Rows are points. Each copy is the shape, with its points in the same order, turned, moved and blurred by noise. Some copies are also mirrored. Which?

Shape:
[[-32  25 -13]
 [ -3  -5  -3]
 [ 23   1   1]
 [-29 -36  44]
 [  3  11  -1]
 [-14 -38  16]]
Copy 1:
[[-22  -5  52]
 [ -9 -12  11]
 [ 19  -5   9]
 [-49  16 -26]
 [  1   0  18]
 [-34  -7 -16]]
Copy 1 is: mirrored
Copy 2, 6 rows:
[[-26   9  24]
 [ -1  -3  -8]
 [ 18  11 -14]
 [ 12 -60   9]
 [  1  11   8]
 [  5 -41 -14]]
Copy 2 is: only turned

Shape (11 x 6):
[[  8   4  -6 -32 -47  14]
 [ -1  12 -27   8  12 -36]
 [ 35 -18  11 -34 -33  12]
 [  0  -2   1   9 -27 -22]
 [-15 -25   7 -36  -3  17]
 [ -3   6 -24  10  16 -17]
 [ -8   8 -26  24  -4  25]
 [-12  44  -3  24  34 -21]
 [  2   5  10  -1  -9 -25]
 [ 15 -18   3 -23  -1  21]
 [ 16 -35  13 -21 -34  22]]
Copy 1 (11 x 6):
[[ 25 -28  -7  15 -38  -6]
 [ 23  -3  -7 -36  33 -22]
 [  2 -38 -32  26 -24   7]
 [ 29  -3 -20   8  10 -27]
 [-28 -19  -2  11 -24 -23]
 [  8   1  -8 -31  24 -14]
 [ 12  31   1 -17  -8   4]
 [ 16  14  26 -22  56  -4]
 [ 16 -13 -11   8  24 -20]
 [-18 -17 -16   7 -14   4]
 [ -9 -16 -34  29 -35  -6]]
Copy 1 is: only turned
Copy 2 (11 x 6):
[[ -8 -10  14 -60  18  -1]
 [  9  26  -1  11 -29 -23]
 [ 12   1 -12 -54  40   8]
 [ 14 -20   1  -8  -1 -21]
 [-29  -5 -23  -7  19  15]
 [  5  22  -2   9 -26  -3]
 [  6  -1  21   0 -31  32]
 [ 16  30  24  53  -9  -3]
 [ 19  -1   0   6   7 -17]
 [  4   8 -16 -18  20  27]
 [  5 -25 -19 -43  27  13]]
Copy 2 is: only turned
Copy 3, 11 rows:
[[ -6 -30  34   9   5 -33]
 [  9  21 -18  15 -36  -3]
 [ 13 -42  21  20  27 -18]
 [-11   8  -7  18   4 -23]
 [  3 -49  -9 -18   2 -16]
 [  5  10 -14   5 -28   9]
 [-27   3  12  -7 -17  22]
 [ 16  50 -12 -23 -25  10]
 [  9  10 -12   5   5 -21]
 [ 11 -39   5  -1  10   5]
 [-10 -48   6  11  32 -13]]
Copy 3 is: only turned

Shape (13 x 8):
[[ 21  40  -3  41   8  14 -11   6]
 [  0 -22  -2   1  32  -7  38  34]
 [ 21 -17 -15 -13  16   9 -12  14]
 [  0  17   3  -9  16  -5 -30   5]
 [-13  20  28  53 -15 -25  -5  -2]
 [ 24  24  28 -14 -16 -11   5  28]
 [  9 -25 -23  -6   0 -23  15 -36]
 [-11 -28  43  -7 -20  -1 -10  35]
 [  3  35  37 -17 -31 -29  22 -19]
 [ 10   7  34 -14  17   1 -30 -25]
 [-18  22 -16 -14   7 -29  25  11]
 [ 33  16   3  29 -21  19  19 -38]
 [-16  -6  44  23  -4  27  25 -19]]
Copy 1:
[[ 27  -4  28 -39   0   8 -48  -4]
 [  2 -46 -22  25   2 -15 -17  14]
 [ 20   1  -3  20  -9  -5 -32  29]
 [  2  23  12  -1   6 -23 -27   9]
 [-27 -14  38 -18 -13  15 -21 -37]
 [-12  -5   8 -23 -39 -25 -23  25]
 [ 25   0 -28  22 -23 -11   4 -34]
 [-42  -8  24  18 -20   9   2  44]
 [-18   1  16 -37 -43 -29  14 -10]
 [ 16  19  46   6 -12 -29   3  10]
 [-19 -15 -31 -16   8 -22 -15 -15]
 [ 44 -13  14 -23 -41  23   3 -18]
 [  4 -30  32  -9 -12  17  30   6]]
Copy 1 is: mirrored
Copy 2, 13 rows:
[[ 48   6   9   4   7  -1  17  45]
 [-14 -20  39   2  -3 -50  13 -14]
 [  8  -6  11 -11  27 -22 -20  -5]
 [ 14  23   5  17   2  -3 -13  -1]
 [ 33   6 -27  14 -32  -7  50   3]
 [ -7  -4 -34  15   4 -31  -9  30]
 [-25  30  11 -39  17 -14  26 -22]
 [  6 -27 -30   2 -28 -32 -17 -24]
 [-36  25 -44  -1 -28 -17  14  23]
 [ 18  32  -7 -11 -26 -10 -31   7]
 [-32  11   7  30   3  -9  19  -9]
 [  4  12 -11 -53   2  -6  32  46]
 [  3 -16   4 -34 -60 -11  13  10]]
Copy 2 is: only turned
Copy 3, 13 rows:
[[ 19  35 -22  41   6  -6   9 -31]
 [ -3  18  13  11  -7 -29   2  49]
 [ -3  14 -34 -11   7  -1   4  22]
 [-31  16 -29   2  -1 -13   7 -16]
 [  4  25  16  30 -48  -2 -13 -42]
 [ 12  22 -12 -12 -27 -33  37 -13]
 [ -7 -29   1   2 -11  31   5  18]
 [ -3  40   5 -43 -34 -21 -13  -1]
 [ -5  -9  25 -13 -35 -10  50 -38]
 [-38  33 -16 -10 -12  16  26 -22]
 [-16 -24   9  16  -5 -38  14   1]
 [ 34   9   8  14   3  36  31 -27]
 [  1  43  53  -3  -5  16  10 -12]]
Copy 3 is: mirrored

Shape (12 x 9):
[[  8  36  -5  29   6  12 -13  -9  32]
 [ 11 -24  -5 -37  -3  32   5 -18  22]
 [  6  37  26 -17 -42 -16   7  -2 -16]
 [-56  -2  21   4   1 -10  14 -20 -14]
 [ 22  10   6 -27  23  18  26   7 -12]
 [ 22   9  -6  30  28  -6   2 -40 -24]
 [  1 -27   9 -15 -16  20  21  -8   6]
 [-25  -6 -27  17 -12 -33 -21  15  -4]
 [  9 -11  19 -10 -18 -21  -7   5  29]
 [ 18   1 -36 -19  25  16   2 -31  28]
 [  9   8  27 -28 -10   0   2  -7 -32]
 [-27  24 -31 -17  24  25 -43  11  24]]
Copy 1 (12 x 9):
[[ 11  34  -4  11 -54  -3  14   0  15]
 [ 40 -15  -3 -10   9 -12  31  13   1]
 [ -8 -11  30  10  -9 -14 -41 -10  28]
 [ 13   9  38 -29 -11   9  -9 -49 -20]
 [ -3   0  13 -28  -1  -3   1  39  -9]
 [ 21  44   4  12 -21   2 -25  11 -43]
 [ 21 -17  22  -1  10  -8  27  -3 -10]
 [-14  15 -24  10  -4  27  -4 -44  -1]
 [ 19   5  14  19  11  22   8 -11  30]
 [ 38  28 -31 -13  -2 -20  19  17  -3]
 [ 14 -22  27  -9  -7   5 -32  11  -4]
 [ 16   2 -51 -34 -43  13  18 -12  13]]
Copy 1 is: only turned
Copy 2:
[[  9 -21 -15 -26  18  21  29 -34  21]
 [ -3 -33  44 -38  -9 -13  -8  -8 -11]
 [-31  38 -20 -25  -7 -18 -14 -42 -13]
 [ -9  -7 -33  16 -18 -40  11   1  -8]
 [ 16  20  25 -28 -37   9  11 -10  -7]
 [ 22 -15 -30  -9 -14  46   0 -11 -25]
 [ -6 -19  29  -8 -21 -14 -20 -12  -1]
 [-32  -3 -24   2  23   9  -9  24  18]
 [  4   0   8 -23  24 -22 -27 -14  16]
 [ 11 -36  14 -60 -10  19  11   5  -2]
 [-12  29   5 -16 -18  -6 -12 -14 -39]
 [-25 -19  13 -34  38   3  58  14   4]]
Copy 2 is: only turned
Copy 3 (12 x 9):
[[-31 -23  -3   7 -36 -12   9   9 -26]
 [  2 -18  21  25   4  43  -2  -1  19]
 [ -2  18  38 -33   4 -20  19  31   9]
 [ -9  20 -18   7   5 -25  39 -10  43]
 [  7   3  24  21   9  -9 -34   3   8]
 [ 27   2 -20  35 -14 -26  14  20 -25]
 [ -8   2  17  22  26  24  14   0  14]
 [ -1  -4 -34 -37  10  -3  28 -21 -14]
 [ -8 -38  20 -14  22   2  26   1   4]
 [  9 -32 -14  25 -21  31 -19  13   2]
 [ 24  18  38  -1   8 -13  10   5  15]
 [-12 -17 -11 -15 -53  17 -11 -43   5]]
Copy 3 is: only turned

Shape, 15 rows:
[[  0   6   4 -25  11  24 -20  -1  19 -26  24]
 [  0  16  -7 -25 -34   2  31 -24  -9  31  -5]
 [-36 -24   8  -9   7 -20  17 -39   2  33  16]
 [ 27  -3 -36   5 -29  31  -8  19   6  -2 -13]
 [-17  29 -12   0  16  21  20 -12  -8   1  -3]
 [-35  23  -8  -6 -24 -10  -8 -21 -36 -18  -9]
 [ 21   3  10  -4 -39  -7  32 -21 -31 -13  33]
 [-13  10  32  22  -4  11 -35   7  21  28  15]
 [-22  22 -31   8   1 -24  15   4   2  -7 -29]
 [ 14 -14 -12  33  19 -13 -22   6   1  33 -20]
 [-30 -14  11  28 -43  32 -21  15 -13  22 -14]
 [-18 -16 -11   1 -23  10 -15   9  23 -21  -7]
 [ -5 -26 -28 -29  16  13 -22  20   7  12  23]
 [ 20  -8 -32  25  17 -21 -14 -40  -5  32  25]
 [ 32 -34 -27 -20   0  32 -16  19  24   8 -34]]
Copy 1:
[[ -4  -4 -21   9   9 -27  22  16  -5 -39   8]
 [ 10  19  -2 -13  -3 -14 -32 -22 -41  17  20]
 [-16  44 -18 -20  -5 -32  13 -13   1  42  10]
 [  9  -5  37  14  -8  17   8 -13 -25 -34  26]
 [ -3 -25 -11   1 -23 -15   1   3 -22  15   0]
 [-45   3  -3  26  -2 -20 -18 -16 -37   7 -19]
 [  9  18 -31  27   4 -13 -22 -60 -15  -5  13]
 [  3  27   1  44   4 -28  37  28 -20  14  34]
 [-25 -12  10   2   8  26  -4   2 -19  25 -12]
 [  4  25  37  26 -18  12  16  18  17  23  10]
 [-16  34  26  40 -26  -8  36 -11 -60   5  22]
 [-29  15   5   9  10  11  34  -2 -27 -23  15]
 [ 12  14  28 -14  10 -30  38   1   5 -25  -7]
 [ -4  10  25  15  -6 -26  -6 -16  46  28  29]
 [ 16  22  38 -16 -19  23  17  18  -8 -47  19]]
Copy 1 is: mirrored
Copy 2, 15 rows:
[[ 23  16   6 -21  12  15  25  21 -30  -3  23]
 [ -3 -22  13 -22  -7   9  21 -31   8  20 -35]
 [ 11  16  -1 -42  15 -10  -2 -37  17 -30 -26]
 [ -7 -26 -16  -7 -16   0   2  24  -7  42  22]
 [  1  21 -16  -1 -16   7  38   0   1  -1 -19]
 [-14  23  16   5  -9  42 -12  -2  -3   7 -32]
 [  9 -39  42 -12 -17  22   9   5  11 -19 -19]
 [ 22  18  -9   2  11  11   7 -34   7  -4  50]
 [-34   9 -21  21  17   2   6   5   1   8 -27]
 [  3   1 -33  18  -8 -37 -23 -19  -2  -3  19]
 [ -5  20   2 -11 -19  18 -19 -16  39  33  37]
 [ -6  10  -5 -17  25  13 -11  24   5  22  19]
 [-10   9 -18 -48  -2 -10   1   4 -36  -5  28]
 [ 27 -25 -41 -10 -14  -6 -22 -19 -14 -35 -13]
 [  4  -8 -15 -25   0 -45  -2  22 -24  51  26]]
Copy 2 is: mirrored
Copy 3 (15 x 11):
[[  2 -16 -28 -27  23 -16  26   0 -14 -13   4]
 [ -9  15 -16   8 -38  43   6  12   9  -2  -2]
 [-12 -40 -20  28 -29  26  -6 -32   5   1  14]
 [  0  17  21 -41 -11 -10 -13  31   4 -21   1]
 [-23  20 -30  10 -18 -18   8 -11   2 -25   2]
 [-15  14  16  17 -18   7  48 -25   2 -21 -14]
 [-12 -18  -5  19  -8  26  15  27  17  -8 -50]
 [ 55 -10 -12   1  -1 -10 -12 -30  -7 -22   2]
 [-38  30  16  12 -12  -5  -6 -28 -16  -7   1]
 [  8   2  12 -14 -15 -21 -43 -37  27   4   3]
 [ 45  -3  33  13 -34  -9   3   5   6 -37  16]
 [ -1 -12  28 -12   6  -3   5   1 -21 -23  19]
 [ -1 -30  -8 -39 -21 -25   2  -2 -16  18  17]
 [-17 -28 -15 -27 -29   4 -32 -47  30  -8 -28]
 [ -2   7  14 -53   5 -13 -21  24  15   7  43]]
Copy 3 is: mirrored
Copy 4, 15 rows:
[[ 17 -14   9  21 -14   0 -19  14  -4  15 -38]
 [-38  -4  -5 -34 -10  35  -2  -9  -8  33   5]
 [ 19 -26 -33 -53 -30  31  -5  13  -1  11   9]
 [-35 -22  10   6  24 -27 -13 -11  27  29 -13]
 [  3   0  11 -30  22  12   4  -2 -17   4 -21]
 [-24 -27  -5 -13   5  42  13 -13   3 -28 -29]
 [-41 -26  -5   7  -7  35  27  38  -8  21  10]
 [  3 -11 -52  -4 -22 -34   4 -10 -12  11 -33]
 [-10 -21  20 -30   6   0  -1 -29  -4 -27   8]
 [ -5  -5 -36 -26   8 -40 -20  -1  21 -16  12]
 [-16 -26 -48 -14   7 -12  32 -31  34  21 -33]
 [  0 -44   8   1 -16 -14   2 -17  27  10 -25]
 [ 28 -28 -14  11   9   2 -46  -6  16  25  -4]
 [-15 -33 -35 -37   7 -11 -39  41  -8  -7  11]
 [ -7   4  12  -2   3 -33 -39 -12  57  35  -6]]
Copy 4 is: mirrored
